Rows are points. Each copy is the shape, with its points in the same order, turned, moved and blurred by noise. Some copies are also mirrored. Which?

Shape (7 x 2):
0:  0.061 -0.018
1: -0.046 -0.055
2:  0.004  0.020
3:  0.021  0.065
4: -0.054  0.000
5:  0.015 -0.028
6:  0.027 -0.033
Copy 1 (7 x 2):
0:  0.008 -0.068
1: -0.082  0.011
2:  0.002  0.010
3:  0.056  0.018
4: -0.039  0.036
5: -0.034 -0.032
6: -0.021 -0.047
Copy 1 is: only turned
Copy 2 (7 x 2):
0:  0.035 -0.041
1:  0.005  0.068
2: -0.029 -0.015
3: -0.055 -0.056
4: -0.045  0.043
5:  0.016  0.004
6:  0.029 -0.004
Copy 2 is: mirrored

Shape (7 x 4):
0: -0.037 -0.063  0.006 -0.020
1:  0.027 -0.007 -0.024  0.036
2: -0.021 -0.027  0.020  0.016
3:  0.024 -0.084 -0.086  0.042
4: -0.038 -0.005  0.011 -0.042
5: -0.047  0.007  0.004  0.028
6:  0.037  0.034 -0.018  0.048
Copy 1 (7 x 4):
0: -0.025 -0.027  0.074  0.017
1:  0.020 -0.024 -0.019 -0.022
2:  0.016 -0.015  0.040  0.023
3: -0.011 -0.111  0.005 -0.053
4: -0.040  0.019  0.037  0.037
5:  0.012 -0.012  0.010  0.053
6:  0.041 -0.001 -0.043 -0.015
Copy 1 is: only turned
Copy 2 (7 x 4):
0: -0.038 -0.034  0.085  0.004
1:  0.036 -0.020  0.014  0.036
2: -0.033 -0.039  0.030 -0.004
3:  0.045 -0.056  0.079  0.093
4: -0.036  0.018  0.056 -0.026
5: -0.039 -0.009  0.002  0.013
6:  0.048  0.000 -0.029  0.026
Copy 2 is: mirrored
Copy 3 (7 x 4):
0:  0.036 -0.020 -0.018  0.047
1:  0.023 -0.020 -0.044 -0.056
2:  0.037 -0.034  0.002 -0.002
3:  0.039 -0.028 -0.130 -0.019
4: -0.006 -0.009  0.020  0.026
5:  0.006 -0.060  0.006 -0.015
6:  0.008 -0.022 -0.020 -0.094
Copy 3 is: mirrored
Copy 4 (7 x 4):
0: -0.014 -0.026  0.026 -0.036
1:  0.039 -0.003 -0.044  0.027
2: -0.014 -0.005  0.006  0.006
3:  0.073 -0.089 -0.040  0.005
4: -0.036  0.019  0.000 -0.049
5: -0.041  0.003 -0.025  0.012
6:  0.030  0.031 -0.061  0.045
Copy 4 is: only turned

Shape (10 x 6):
0: -0.007  0.036  0.026  0.014 -0.006 -0.034
1: -0.006  0.019  0.010  0.013  0.002  0.001
2:  0.014 -0.015  0.032 -0.117 -0.009 -0.003
3: -0.007 -0.018 -0.069  0.008  0.008  0.053
4:  0.017  0.049  0.020  0.048  0.001  0.018
5:  0.007 -0.019 -0.002  0.042  0.085  0.049
6: -0.006  0.003  0.029  0.023 -0.039  0.005
7:  0.085 -0.039 -0.065  0.035 -0.011 -0.014
8:  0.016 -0.037  0.027 -0.022 -0.008 -0.099
9:  0.002  0.056  0.016 -0.001 -0.020  0.001
Copy 1 (10 x 6):
0: -0.036  0.001 -0.057 -0.007 -0.013  0.014
1: -0.001 -0.009 -0.041 -0.002 -0.010  0.027
2:  0.048  0.036 -0.032 -0.090  0.043 -0.037
3:  0.075 -0.013  0.018  0.038 -0.018  0.023
4:  0.000 -0.017 -0.080  0.024 -0.024  0.052
5:  0.040 -0.076 -0.024  0.029  0.040  0.065
6:  0.003 -0.020 -0.053 -0.026 -0.051  0.018
7:  0.054 -0.052 -0.041  0.066 -0.026 -0.067
8: -0.049 -0.030 -0.033 -0.039  0.011 -0.076
9: -0.004  0.028 -0.068 -0.005 -0.019  0.028
Copy 1 is: mirrored
Copy 2 (10 x 6):
0:  0.005  0.033 -0.007 -0.005 -0.004 -0.054
1:  0.003  0.009 -0.022  0.001 -0.010 -0.032
2:  0.007  0.049  0.024 -0.075  0.004  0.062
3:  0.002 -0.058 -0.047  0.033  0.001  0.040
4:  0.002  0.005 -0.055  0.002 -0.039 -0.061
5:  0.010 -0.095 -0.047 -0.038  0.000 -0.040
6:  0.007  0.014  0.005  0.013 -0.044 -0.025
7:  0.117 -0.023 -0.049  0.035 -0.008  0.015
8:  0.077  0.046  0.062 -0.017  0.030 -0.029
9: -0.007  0.042 -0.032 -0.002 -0.020 -0.032
Copy 2 is: mirrored
Copy 3 (10 x 6):
0: -0.004 -0.009  0.054  0.025 -0.007 -0.003
1:  0.017 -0.001  0.019  0.013 -0.006  0.004
2:  0.074 -0.074  0.000  0.043 -0.064 -0.075
3:  0.032  0.029 -0.065 -0.026  0.004 -0.019
4:  0.032  0.012  0.042 -0.011  0.017  0.032
5:  0.067  0.052 -0.038  0.047  0.025  0.040
6: -0.001 -0.044  0.015 -0.001  0.007  0.014
7:  0.033  0.012 -0.016 -0.011  0.096 -0.070
8: -0.018 -0.047  0.038  0.088  0.021 -0.070
9:  0.021 -0.012  0.052 -0.013 -0.021  0.001
Copy 3 is: mirrored

Shape (13 x 9):
0:  0.035 -0.031 -0.032 -0.019 -0.008  0.022 -0.016 -0.027  0.036
1:  0.015 -0.025 -0.033  0.001 -0.016  0.025  0.018 -0.037  0.002
2:  0.027 -0.030 -0.015 -0.003  0.102 -0.028  0.021  0.011 -0.007
3:  0.038 -0.027  0.032 -0.014  0.006 -0.147  0.018  0.014 -0.057
4: -0.090 -0.009  0.030  0.030  0.029  0.004  0.032  0.014  0.022
5:  0.023 -0.004  0.074  0.008  0.034 -0.001 -0.034  0.003 -0.025
6:  0.023 -0.027 -0.039 -0.005  0.036 -0.016 -0.074 -0.025  0.024
7:  0.029  0.061 -0.043  0.009  0.007  0.033  0.004 -0.014 -0.011
8:  0.037  0.014 -0.035  0.004 -0.017 -0.021  0.029 -0.002  0.037
9:  0.012 -0.026  0.061 -0.035 -0.016  0.025 -0.054 -0.014  0.020
10:  0.037  0.123  0.082  0.030  0.046 -0.010  0.030  0.002  0.022
11:  0.016  0.013 -0.030 -0.035  0.054  0.011  0.022 -0.069 -0.030
12:  0.024 -0.007 -0.039 -0.061 -0.001  0.023  0.015  0.013  0.026
Copy 1 (13 x 9):
0:  0.000 -0.011 -0.028  0.040  0.018  0.065  0.016  0.053  0.002
1: -0.013  0.013 -0.041  0.038  0.009  0.029  0.026  0.037 -0.041
2:  0.060  0.030 -0.021  0.008  0.087 -0.020  0.006  0.049 -0.021
3:  0.071 -0.003  0.015  0.038 -0.022 -0.119 -0.031  0.030  0.020
4: -0.022  0.044  0.014 -0.053  0.037  0.000  0.061 -0.036 -0.028
5:  0.046  0.024 -0.003  0.037  0.044 -0.009 -0.036 -0.054  0.000
6:  0.015 -0.009 -0.053  0.031  0.055  0.025 -0.008  0.032  0.060
7: -0.006  0.059 -0.053  0.004  0.009  0.046 -0.051  0.049 -0.040
8:  0.015  0.026  0.003  0.007 -0.023  0.039 -0.003  0.068 -0.011
9:  0.029 -0.030 -0.006  0.048  0.007  0.059  0.003 -0.056  0.007
10:  0.077  0.120  0.018 -0.043 -0.010  0.025 -0.071 -0.045 -0.020
11:  0.044  0.022 -0.094  0.017  0.033  0.013  0.009  0.032 -0.045
12:  0.020 -0.031 -0.019 -0.004  0.011  0.053  0.000  0.052 -0.030
Copy 1 is: only turned
Copy 2 (13 x 9):
0:  0.025 -0.004 -0.003 -0.011  0.053  0.068  0.017 -0.007 -0.013
1:  0.015 -0.017  0.031 -0.004  0.019  0.042  0.022  0.012  0.027
2:  0.003  0.044  0.002 -0.041  0.072 -0.040  0.086 -0.003 -0.001
3:  0.059 -0.017 -0.040 -0.134 -0.008 -0.069  0.057 -0.048 -0.001
4: -0.094  0.055 -0.029 -0.031 -0.008 -0.007 -0.001 -0.021  0.003
5:  0.006  0.014 -0.018  0.000  0.020 -0.037  0.027 -0.097 -0.039
6:  0.037  0.021 -0.020 -0.020  0.094  0.012 -0.019 -0.022 -0.022
7:  0.053  0.048  0.048  0.027  0.000  0.004 -0.009  0.008  0.005
8:  0.052  0.040  0.005 -0.038  0.007  0.050  0.027  0.015  0.001
9:  0.001 -0.022  0.000  0.004  0.023  0.038  0.003 -0.082 -0.063
10:  0.037  0.130  0.031 -0.014 -0.040 -0.022  0.026 -0.093  0.004
11:  0.013  0.008  0.085 -0.019  0.050 -0.019  0.018 -0.011  0.015
12:  0.023  0.005  0.031 -0.014  0.024  0.042  0.028  0.036 -0.049
Copy 2 is: mirrored
Copy 3 (13 x 9):
0: -0.022 -0.048  0.031  0.005 -0.019 -0.027  0.024  0.013  0.037
1: -0.015 -0.038  0.014 -0.003 -0.028  0.020  0.001  0.012  0.014
2:  0.001 -0.021  0.043  0.017  0.087  0.012  0.046  0.038 -0.017
3:  0.094  0.008  0.035  0.004  0.050 -0.085  0.002  0.004 -0.087
4: -0.020  0.102  0.018 -0.005  0.013  0.029  0.035  0.017 -0.002
5:  0.015  0.037  0.089 -0.003  0.051 -0.040 -0.024  0.018  0.038
6: -0.013 -0.037  0.056  0.064  0.019 -0.037  0.034 -0.010  0.022
7: -0.019 -0.026 -0.015  0.012  0.041  0.038 -0.023 -0.026  0.041
8:  0.023 -0.029 -0.023 -0.004 -0.008 -0.004  0.026 -0.004  0.024
9: -0.028  0.010  0.079 -0.024 -0.019 -0.067 -0.011  0.025  0.061
10:  0.032  0.052 -0.004 -0.069  0.104 -0.009 -0.011 -0.077  0.073
11: -0.053 -0.053  0.039 -0.001  0.045  0.028  0.006 -0.031 -0.032
12: -0.039 -0.035 -0.021 -0.012  0.007 -0.029  0.010  0.035  0.016
Copy 3 is: only turned

Shape (15 x 11):
0: -0.005 -0.057  0.048 -0.064 -0.025 -0.041  0.002  0.031  0.040 -0.031 -0.008
1: -0.004  0.013 -0.083 -0.003 -0.008  0.030 -0.004 -0.039  0.038  0.016 -0.017
2: -0.010 -0.054  0.027  0.036  0.002 -0.010 -0.042 -0.003 -0.045  0.005  0.021
3: -0.011  0.037  0.011 -0.019  0.043 -0.010 -0.013 -0.030 -0.050  0.003 -0.011
4: -0.030 -0.014 -0.010  0.028 -0.040  0.014 -0.019 -0.017  0.025  0.024 -0.001
5: -0.022 -0.066 -0.069 -0.009  0.024 -0.031 -0.015  0.012 -0.034  0.019 -0.003
6: -0.021 -0.042 -0.014  0.002 -0.034  0.031  0.009 -0.012 -0.006  0.032 -0.006
7: -0.023 -0.023 -0.009  0.055  0.011 -0.047  0.020 -0.039 -0.005 -0.001  0.056
8: -0.036 -0.014 -0.009 -0.061 -0.085  0.063 -0.008  0.062  0.025 -0.049  0.064
9: -0.061  0.028 -0.077  0.025  0.035 -0.044  0.003 -0.038 -0.040 -0.045 -0.053
10:  0.015 -0.011 -0.033  0.068 -0.015 -0.020 -0.021 -0.021  0.105 -0.043  0.010
11:  0.095 -0.046  0.003  0.031  0.077  0.016 -0.013 -0.036  0.053 -0.017 -0.021
12:  0.044 -0.018 -0.072  0.121 -0.060 -0.007  0.016  0.001 -0.053  0.014 -0.013
13:  0.023  0.023  0.013 -0.005 -0.072 -0.034 -0.023 -0.081 -0.026 -0.047  0.017
14: -0.014  0.001 -0.006  0.008 -0.056 -0.037 -0.032  0.039 -0.023  0.049 -0.020
Copy 1 (15 x 11):
0: -0.032  0.028 -0.013 -0.074  0.009  0.055 -0.009 -0.036 -0.039  0.034  0.004
1: -0.027 -0.043 -0.016  0.022  0.006 -0.078 -0.004 -0.002  0.027  0.004  0.022
2: -0.008  0.047  0.017  0.020 -0.063  0.023  0.026  0.006 -0.011  0.057 -0.018
3:  0.022  0.032 -0.033  0.033 -0.041  0.013  0.012 -0.019  0.037 -0.038 -0.021
4: -0.029 -0.014  0.014  0.023  0.001 -0.026  0.022 -0.006 -0.012  0.056 -0.012
5: -0.026  0.057 -0.018  0.015 -0.053 -0.043 -0.034 -0.026 -0.001  0.048  0.038
6: -0.029 -0.008 -0.034  0.019 -0.011 -0.022  0.031  0.000 -0.009  0.066  0.009
7: -0.034  0.052  0.029  0.066 -0.022 -0.006  0.018  0.021 -0.047 -0.007  0.023
8:  0.022 -0.086 -0.027 -0.047  0.004  0.039 -0.038  0.025 -0.058  0.065  0.035
9: -0.011  0.065 -0.022  0.053 -0.004 -0.066 -0.064  0.003  0.012 -0.020 -0.039
10: -0.073  0.004  0.076 -0.020  0.035 -0.048  0.007  0.044  0.001  0.001  0.018
11: -0.092  0.040  0.010 -0.041 -0.038 -0.011  0.048  0.033  0.080 -0.024  0.059
12:  0.038  0.082  0.014  0.054  0.018 -0.095  0.048  0.057  0.016  0.083  0.038
13:  0.040  0.021  0.006 -0.024  0.002 -0.034  0.061  0.023 -0.055 -0.044 -0.023
14:  0.042  0.034  0.017  0.020  0.012 -0.007  0.009 -0.059 -0.004  0.076 -0.011
Copy 1 is: mirrored
Copy 2 (15 x 11):
0: -0.047 -0.085 -0.004 -0.036 -0.003 -0.034 -0.036 -0.009  0.005 -0.001  0.022
1:  0.033  0.066  0.041 -0.007  0.042 -0.051  0.047 -0.003  0.010  0.009 -0.004
2:  0.053 -0.006 -0.007  0.014 -0.009  0.007 -0.057  0.000 -0.002  0.075  0.019
3:  0.024  0.008  0.054  0.019 -0.032 -0.001  0.009 -0.014 -0.042  0.038 -0.053
4:  0.073  0.005  0.011 -0.026  0.035 -0.023 -0.008  0.007  0.012  0.018  0.003
5:  0.017 -0.008  0.032  0.045  0.022 -0.015  0.010 -0.044  0.040  0.075  0.023
6:  0.050 -0.011  0.019 -0.023  0.059 -0.020 -0.021  0.009  0.023  0.051 -0.008
7:  0.062  0.006 -0.041  0.036 -0.016  0.010 -0.001 -0.031  0.028  0.012 -0.025
8: -0.037 -0.006 -0.014 -0.068  0.097 -0.012 -0.059 -0.062 -0.040 -0.029  0.027
9:  0.075  0.002  0.077  0.103  0.018 -0.026  0.051 -0.039 -0.018  0.010 -0.020
10:  0.056  0.037 -0.042  0.006 -0.003 -0.058  0.017  0.009  0.022 -0.063  0.045
11: -0.027  0.050 -0.026  0.029 -0.058 -0.051  0.011  0.083 -0.002  0.030  0.025
12:  0.080  0.072  0.041  0.065  0.050 -0.003 -0.068  0.025  0.090  0.015  0.002
13:  0.042  0.013  0.017  0.010 -0.018 -0.076 -0.072 -0.043 -0.008 -0.014 -0.075
14:  0.058 -0.034  0.072 -0.030  0.003  0.012 -0.044 -0.023  0.039  0.021  0.015
Copy 2 is: only turned
Copy 3 (15 x 11):
0:  0.036  0.061  0.002  0.002  0.001  0.052 -0.009  0.031  0.044 -0.057 -0.029
1: -0.076 -0.019  0.020  0.037 -0.004 -0.008  0.029  0.043  0.027  0.049  0.002
2:  0.048 -0.053  0.028  0.015  0.003 -0.008  0.005  0.055 -0.029 -0.029 -0.056
3:  0.001 -0.052  0.040 -0.010 -0.019  0.040 -0.011 -0.018 -0.019  0.041 -0.044
4: -0.009 -0.027 -0.007  0.001 -0.014 -0.022  0.020  0.076  0.024  0.011 -0.022
5:  0.006  0.003  0.066  0.053  0.035 -0.013  0.047  0.020  0.000  0.010 -0.069
6: -0.008 -0.024  0.031 -0.005  0.015  0.009  0.042  0.086  0.013  0.008 -0.022
7:  0.060 -0.039 -0.015  0.065 -0.011 -0.004  0.039  0.038 -0.026  0.035 -0.016
8: -0.050  0.012 -0.076 -0.035  0.091  0.023  0.014  0.051  0.014 -0.053 -0.014
9: -0.033  0.006  0.018  0.050 -0.032  0.002  0.012  0.003 -0.043  0.100 -0.097
10: -0.019  0.019 -0.041  0.077 -0.047 -0.054 -0.019  0.062  0.000  0.001  0.031
11: -0.001 -0.009  0.090  0.075 -0.037  0.007 -0.058  0.046 -0.025 -0.012  0.063
12: -0.019 -0.027  0.030  0.022 -0.048 -0.062  0.107  0.074 -0.100  0.006 -0.012
13: -0.025 -0.061 -0.045  0.033 -0.071  0.062  0.026  0.031 -0.022 -0.030 -0.045
14:  0.007 -0.011  0.020 -0.039 -0.030 -0.036  0.058  0.018  0.017 -0.023 -0.060
Copy 3 is: mirrored
Copy 4 (15 x 11):
0: -0.002 -0.056  0.038  0.026 -0.015  0.060  0.035  0.032 -0.045  0.041  0.019
1:  0.016 -0.003 -0.017 -0.038 -0.083 -0.057 -0.008  0.013 -0.013 -0.037  0.029
2:  0.027  0.028  0.010 -0.041  0.033  0.037 -0.021  0.014  0.021  0.028  0.009
3:  0.003  0.042  0.001  0.011 -0.011 -0.046  0.005 -0.028  0.017  0.053  0.003
4:  0.005  0.025  0.013 -0.051 -0.044  0.019 -0.015  0.010 -0.026 -0.023  0.014
5:  0.036 -0.025  0.004 -0.009 -0.025  0.000 -0.051  0.024  0.049  0.019  0.067
6:  0.012  0.018  0.031 -0.036 -0.020  0.008  0.001  0.010 -0.011 -0.030  0.054
7:  0.034  0.025 -0.045 -0.006 -0.026  0.056 -0.007 -0.025  0.043 -0.016 -0.001
8: -0.011 -0.099  0.093 -0.069 -0.021  0.021  0.024 -0.045 -0.038 -0.026 -0.005
9: -0.066  0.010 -0.055  0.006 -0.059 -0.042 -0.049 -0.009  0.062  0.024  0.025
10:  0.012 -0.028 -0.076 -0.038 -0.060  0.036 -0.010  0.045 -0.041 -0.043 -0.046
11:  0.067 -0.006 -0.090  0.004  0.028 -0.037  0.032  0.073 -0.042 -0.005 -0.002
12:  0.001  0.045  0.004 -0.033 -0.002 -0.003 -0.047  0.066  0.080 -0.107 -0.016
13: -0.023  0.027  0.009 -0.046 -0.051  0.016  0.080  0.018  0.048  0.018 -0.046
14:  0.005  0.028  0.078 -0.003 -0.040  0.017 -0.048  0.037  0.008  0.004 -0.009
Copy 4 is: mirrored
